Each row is a point. The points of each table are mixes of a few directions, plus a little noise. Count the directions of each table, and those that both share. Where both have some left over, give the other angles between the two spaces (their principal angles), to ten degrees, smallest first.

First (4 x 2):
-0.48 0.38
-0.31 0.25
0.61 -0.49
0.18 -0.15
Second (7 x 2):
0.58 -0.48
0.02 -0.05
-0.57 0.46
0.13 -0.11
-0.42 0.31
-0.32 0.27
0.57 -0.45
Directions: first 1, second 1, shared 1

First (8 x 4):
-0.33 -0.39 -0.52 0.32
-0.47 0.92 -0.31 -0.63
-0.10 0.52 0.21 -0.27
0.22 -0.11 0.05 -0.02
0.01 0.27 0.30 -0.11
0.32 -0.52 -0.46 -0.03
-0.13 -0.59 0.11 0.68
0.47 -0.12 0.58 0.04
Second (6 x 4):
0.43 -0.34 -0.43 0.01
0.08 0.15 0.99 -0.43
-0.16 0.00 0.69 -0.20
-0.11 -0.19 -0.68 0.33
-0.42 -0.04 -0.41 0.36
0.21 0.43 -0.16 -0.07
Directions: first 3, second 3, shared 2; angles 50

First (8 x 8):
-0.29 -0.85 -0.40 -0.20 0.57 0.53 -0.34 -0.39
0.11 0.42 -0.08 0.18 -0.38 -0.28 0.23 0.39
0.21 0.38 0.90 -0.15 -0.02 -0.19 0.01 -0.36
-0.14 -0.05 -1.30 0.41 -0.38 -0.05 0.22 0.93
-0.21 -0.74 0.00 -0.30 0.61 0.50 -0.37 -0.60
0.16 0.43 0.41 0.03 -0.21 -0.25 0.12 0.04
-0.01 -0.07 -0.02 -0.02 0.04 0.04 -0.03 -0.05
0.19 0.49 0.49 0.03 -0.24 -0.29 0.15 0.02
Second (7 x 8):
-0.18 -0.57 -0.21 -0.14 0.41 0.38 -0.22 -0.30
-0.18 -0.33 -0.83 0.14 0.01 0.18 -0.03 0.32
0.13 0.10 1.06 -0.31 0.25 -0.02 -0.17 -0.69
0.08 0.48 -0.43 0.32 -0.54 -0.33 0.33 0.71
-0.26 -0.74 -0.49 -0.14 0.44 0.45 -0.26 -0.24
0.21 0.44 0.70 -0.08 -0.14 -0.23 0.09 -0.17
0.20 0.59 0.14 0.19 -0.41 -0.37 0.26 0.37
Directions: first 2, second 2, shared 2

First (9 x 11):
-0.16 0.59 -0.10 -0.27 -0.32 0.08 -0.01 -0.16 -0.14 -0.48 -0.40
0.20 0.62 0.31 0.02 -0.26 0.20 0.29 -0.23 -0.13 -0.39 -0.07
0.51 0.72 0.42 0.32 -0.42 -0.20 0.19 -0.58 0.62 -0.68 -0.58
0.12 -0.53 0.20 0.67 0.45 -0.17 0.24 0.37 -0.29 0.25 0.27
0.03 -0.55 -0.12 -0.59 0.17 0.38 -0.23 0.15 0.15 0.90 0.93
-0.40 0.63 -0.28 -0.43 -0.29 0.17 -0.02 -0.01 -0.44 -0.48 -0.36
0.10 -0.48 -0.09 0.35 0.20 -0.43 -0.20 0.06 0.43 0.11 -0.23
-0.17 -0.90 -0.08 0.49 0.67 -0.08 0.10 0.63 -0.51 0.58 0.50
-0.14 -0.03 -0.31 -0.61 -0.19 0.02 -0.42 -0.12 0.41 0.16 -0.05
Second (8 x 11):
0.43 -1.05 0.37 0.09 -0.29 -0.06 0.01 0.11 0.82 0.02 -0.10
-0.01 -0.29 -0.17 -0.39 0.01 0.01 0.02 0.34 -0.06 -0.13 -0.24
0.05 -0.50 0.19 0.33 -0.15 -0.09 -0.02 -0.03 0.31 0.01 -0.04
-0.63 0.23 -0.42 -0.01 -0.37 -0.23 -0.59 -0.41 0.30 -0.15 -0.47
0.19 0.42 0.03 -0.20 0.25 0.16 0.23 0.09 -0.36 0.08 0.25
-0.19 0.20 0.11 0.62 0.28 0.01 0.24 0.07 -0.65 0.05 0.27
-0.27 0.33 0.33 1.28 0.14 -0.08 0.11 -0.42 -0.40 0.18 0.48
0.43 0.68 -0.45 -1.73 0.12 0.28 -0.01 0.25 0.04 -0.06 -0.17
Directions: first 4, second 4, shared 2; angles 40, 70

First (8 x 14):
0.00 0.15 -0.26 0.12 -0.26 -0.51 0.20 0.04 0.17 0.31 -0.29 -0.12 0.28 -0.05
0.49 -0.10 0.12 -0.03 0.00 -0.46 0.28 0.06 0.10 -0.91 0.08 0.83 0.22 -0.15
-0.61 -0.19 0.04 0.19 0.61 0.35 -0.20 0.49 0.26 0.31 0.18 0.15 0.05 -0.02
0.58 0.18 0.26 -0.54 -0.44 0.94 -0.52 -1.20 -0.90 -0.01 0.20 -0.88 -0.82 0.20
0.45 0.05 -0.13 0.41 0.53 -0.28 -0.28 -0.16 0.15 0.75 0.67 0.06 0.38 -0.65
0.20 -0.14 0.16 -0.03 -0.07 -0.11 0.17 0.12 0.03 -0.72 0.08 0.32 -0.06 0.04
-0.55 0.23 -0.22 -0.31 -0.30 -0.10 0.18 -0.06 -0.02 0.21 -0.96 0.24 0.23 0.37
-0.58 -0.22 0.01 0.23 -0.08 0.18 0.15 0.66 0.25 0.00 0.02 -0.58 -0.28 0.27
Second (9 x 14):
-0.13 0.21 0.26 -0.04 0.10 -0.02 0.38 -0.31 0.40 -0.09 0.16 -0.18 0.03 -0.02
0.44 -0.73 -0.94 0.14 -0.35 0.06 -1.33 1.07 -1.39 0.32 -0.57 0.62 -0.12 0.06
-0.12 0.20 0.25 -0.04 0.10 -0.01 0.35 -0.29 0.37 -0.08 0.15 -0.17 0.03 -0.02
0.16 -0.27 -0.35 0.05 -0.13 0.02 -0.50 0.40 -0.51 0.12 -0.21 0.23 -0.04 0.02
0.19 -0.30 -0.38 0.05 -0.15 0.02 -0.55 0.45 -0.58 0.13 -0.24 0.26 -0.05 0.03
-0.39 0.65 0.83 -0.13 0.32 -0.05 1.18 -0.96 1.23 -0.28 0.51 -0.56 0.10 -0.06
-0.03 0.05 0.06 -0.01 0.02 0.00 0.09 -0.08 0.10 -0.02 0.04 -0.04 0.01 0.00
0.09 -0.16 -0.20 0.03 -0.08 0.01 -0.28 0.23 -0.30 0.06 -0.12 0.13 -0.02 0.01
-0.22 0.36 0.46 -0.07 0.17 -0.03 0.65 -0.53 0.68 -0.16 0.28 -0.31 0.06 -0.03
Directions: first 5, second 1, shared 0; angles 80

First (9 x 18):
-0.45 -0.84 -0.22 -0.51 -0.74 -0.20 -0.09 0.20 0.58 0.43 0.02 -0.50 0.44 0.33 0.86 0.13 -0.25 -0.46
0.62 1.22 0.31 0.78 1.08 0.30 0.17 -0.30 -0.87 -0.66 -0.04 0.76 -0.64 -0.46 -1.23 -0.21 0.35 0.67
-0.08 -0.16 -0.05 -0.11 -0.15 -0.04 -0.02 0.07 0.12 0.08 0.00 -0.09 0.08 0.07 0.16 0.02 -0.05 -0.08
0.55 1.09 0.26 0.67 0.96 0.26 0.14 -0.27 -0.79 -0.56 -0.03 0.66 -0.57 -0.42 -1.10 -0.18 0.30 0.60
0.19 0.38 0.10 0.23 0.33 0.10 0.06 -0.10 -0.27 -0.19 -0.02 0.24 -0.20 -0.15 -0.37 -0.06 0.12 0.20
-0.17 -0.33 -0.07 -0.19 -0.27 -0.09 -0.03 0.09 0.23 0.19 0.01 -0.19 0.17 0.14 0.32 0.07 -0.07 -0.19
-0.18 -0.32 -0.08 -0.18 -0.30 -0.07 -0.03 0.07 0.22 0.18 0.03 -0.18 0.17 0.10 0.34 0.05 -0.09 -0.19
-0.24 -0.46 -0.11 -0.30 -0.41 -0.11 -0.07 0.11 0.36 0.25 0.02 -0.29 0.24 0.19 0.50 0.07 -0.13 -0.26
-0.28 -0.56 -0.14 -0.36 -0.50 -0.15 -0.06 0.15 0.40 0.31 0.02 -0.34 0.29 0.23 0.58 0.10 -0.16 -0.33
Second (11 x 18):
0.40 0.77 0.19 0.47 0.67 0.18 0.10 -0.19 -0.54 -0.40 -0.03 0.46 -0.41 -0.30 -0.79 -0.12 0.21 0.43
-0.07 -0.13 -0.04 -0.08 -0.11 -0.03 -0.01 0.04 0.10 0.08 0.01 -0.08 0.07 0.05 0.13 0.03 -0.03 -0.06
-0.25 -0.48 -0.13 -0.31 -0.42 -0.12 -0.06 0.11 0.33 0.26 0.03 -0.28 0.27 0.18 0.49 0.07 -0.14 -0.28
-0.46 -0.88 -0.21 -0.54 -0.78 -0.20 -0.10 0.23 0.63 0.46 0.05 -0.53 0.48 0.33 0.89 0.15 -0.25 -0.49
0.38 0.72 0.18 0.46 0.63 0.17 0.09 -0.19 -0.52 -0.38 -0.03 0.44 -0.39 -0.28 -0.75 -0.11 0.21 0.40
-0.09 -0.17 -0.03 -0.10 -0.14 -0.04 -0.03 0.03 0.12 0.08 0.00 -0.10 0.06 0.06 0.16 0.01 -0.05 -0.10
0.70 1.33 0.34 0.84 1.19 0.33 0.17 -0.34 -0.96 -0.71 -0.05 0.81 -0.71 -0.52 -1.37 -0.23 0.39 0.75
-0.43 -0.82 -0.22 -0.52 -0.74 -0.20 -0.11 0.20 0.60 0.43 0.04 -0.50 0.45 0.34 0.85 0.15 -0.24 -0.47
-0.37 -0.71 -0.19 -0.45 -0.63 -0.17 -0.10 0.17 0.50 0.38 0.01 -0.43 0.38 0.27 0.72 0.12 -0.21 -0.38
0.17 0.30 0.08 0.19 0.26 0.08 0.04 -0.08 -0.21 -0.16 0.00 0.19 -0.16 -0.11 -0.30 -0.06 0.10 0.16
0.03 0.04 0.01 0.02 0.03 0.02 0.00 -0.01 -0.03 -0.02 0.00 0.04 -0.02 -0.03 -0.06 0.00 0.02 0.03
Directions: first 1, second 1, shared 1

First (9 x 24):
0.29 -0.33 0.41 -0.50 -0.44 0.04 0.14 0.18 -0.31 0.34 -0.32 -0.56 -0.19 -0.26 0.22 0.27 0.35 -0.02 -0.07 -0.25 -0.01 -0.02 0.04 0.07
-0.13 0.03 0.12 -0.03 -0.52 0.27 0.13 -0.49 0.68 0.37 -0.33 -0.02 -0.09 -0.23 -0.32 -0.01 0.34 0.53 0.01 -1.33 -0.04 0.11 0.19 -0.05
-0.27 0.13 0.20 -0.13 0.10 0.00 -0.49 0.19 0.67 0.16 0.03 0.14 -0.15 0.23 0.02 0.28 0.22 -0.32 0.14 -0.10 0.09 0.07 -0.03 -0.07
-0.03 -0.21 -1.03 0.45 1.17 -0.52 -0.44 -0.07 0.31 -0.22 0.81 1.02 0.51 -0.56 -0.45 -0.38 0.03 0.22 0.00 0.17 -0.09 -0.45 0.52 0.12
-0.04 -0.13 -0.05 -0.29 0.26 0.01 -0.11 -0.19 0.04 -0.13 -0.18 0.08 -0.18 -0.02 0.14 0.30 0.13 -0.12 0.06 0.20 0.16 0.32 -0.26 0.25
-0.03 -0.43 0.41 -0.49 -0.39 0.16 0.40 -0.13 0.72 -0.24 -0.63 0.09 -0.52 0.54 -0.15 0.37 0.20 -0.22 0.36 -0.66 0.11 0.70 -0.36 -0.11
0.20 0.15 0.60 -0.11 -0.59 0.16 0.57 0.35 -1.03 -0.33 -0.36 -0.72 -0.22 0.73 0.53 0.09 -0.58 -0.46 -0.01 1.03 0.06 0.25 -0.63 -0.05
-0.20 0.60 -0.81 0.72 0.81 -0.15 -0.50 -0.26 -0.50 -0.23 0.70 0.41 0.54 -0.23 0.09 -0.42 -0.54 0.20 -0.22 1.02 0.02 -0.33 0.02 0.28
0.23 0.15 0.13 0.40 -0.46 -0.02 0.29 0.43 -0.53 0.34 0.28 -0.41 0.32 -0.11 -0.06 -0.49 -0.19 0.23 -0.21 -0.11 -0.28 -0.61 0.45 -0.34
Second (11 x 24):
0.42 -0.55 0.56 0.26 -0.33 0.15 0.54 0.57 -0.79 0.09 0.13 -0.80 0.39 0.23 -0.37 0.38 -0.02 -0.02 -0.61 -0.18 -0.25 -0.67 0.70 -0.12
-0.61 0.54 -0.22 0.03 0.15 -0.08 -0.69 -0.36 0.92 0.00 0.07 0.46 -0.27 -0.01 0.06 -0.28 -0.08 0.04 0.19 0.07 0.23 0.41 -0.48 0.02
-0.29 0.00 0.47 0.36 -0.09 -0.29 0.25 0.15 0.06 -0.15 0.07 0.36 0.25 -0.01 -0.05 0.12 -0.01 -0.38 0.19 -1.00 -0.03 0.10 0.25 -0.98
0.07 0.07 -0.10 0.09 -0.22 -0.03 0.02 0.16 0.46 0.27 0.08 0.13 0.03 -0.08 -0.20 -0.36 0.15 0.23 0.16 -0.46 -0.17 -0.23 0.28 -0.19
-0.30 0.07 -0.34 -0.22 0.47 -0.06 -0.79 0.03 0.41 -0.31 0.25 -0.08 -0.42 0.40 -0.02 -0.19 -0.40 -0.09 -0.31 1.62 0.31 0.22 -0.68 0.77
0.32 -0.28 0.34 0.14 -0.37 0.19 0.62 -0.08 -0.89 0.09 -0.17 -0.57 0.28 -0.17 -0.07 0.27 0.02 0.20 -0.37 -0.51 -0.14 -0.25 0.37 -0.08
0.25 -0.14 0.25 0.15 -0.55 0.33 0.53 -0.37 -0.81 0.25 -0.24 -0.70 0.25 -0.33 -0.10 0.12 0.01 0.55 -0.51 -0.60 -0.11 -0.22 0.27 0.12
-0.48 0.38 -0.41 -0.24 0.58 -0.36 -0.53 -0.30 0.70 -0.38 -0.02 0.94 -0.37 -0.01 0.41 -0.22 -0.08 -0.40 0.66 0.45 0.30 0.73 -0.74 -0.10
0.42 -0.35 -0.16 -0.24 0.17 0.06 0.02 0.40 -0.26 -0.06 0.09 -0.31 -0.06 0.25 -0.06 0.04 -0.02 -0.05 -0.16 0.93 -0.08 -0.31 0.08 0.53
0.36 -0.38 -0.47 -0.29 0.16 -0.21 0.11 0.20 -0.18 -0.28 0.11 0.00 -0.24 0.03 -0.03 -0.54 -0.23 0.13 0.00 1.03 0.02 -0.03 -0.26 0.42
-0.17 0.64 0.10 -0.03 0.03 0.28 -0.13 -0.42 0.40 0.46 -0.40 0.56 0.18 -0.29 0.44 0.64 0.67 -0.19 0.76 -1.34 -0.11 0.21 0.23 -0.38
Directions: first 6, second 6, shared 3; angles 50, 60, 70
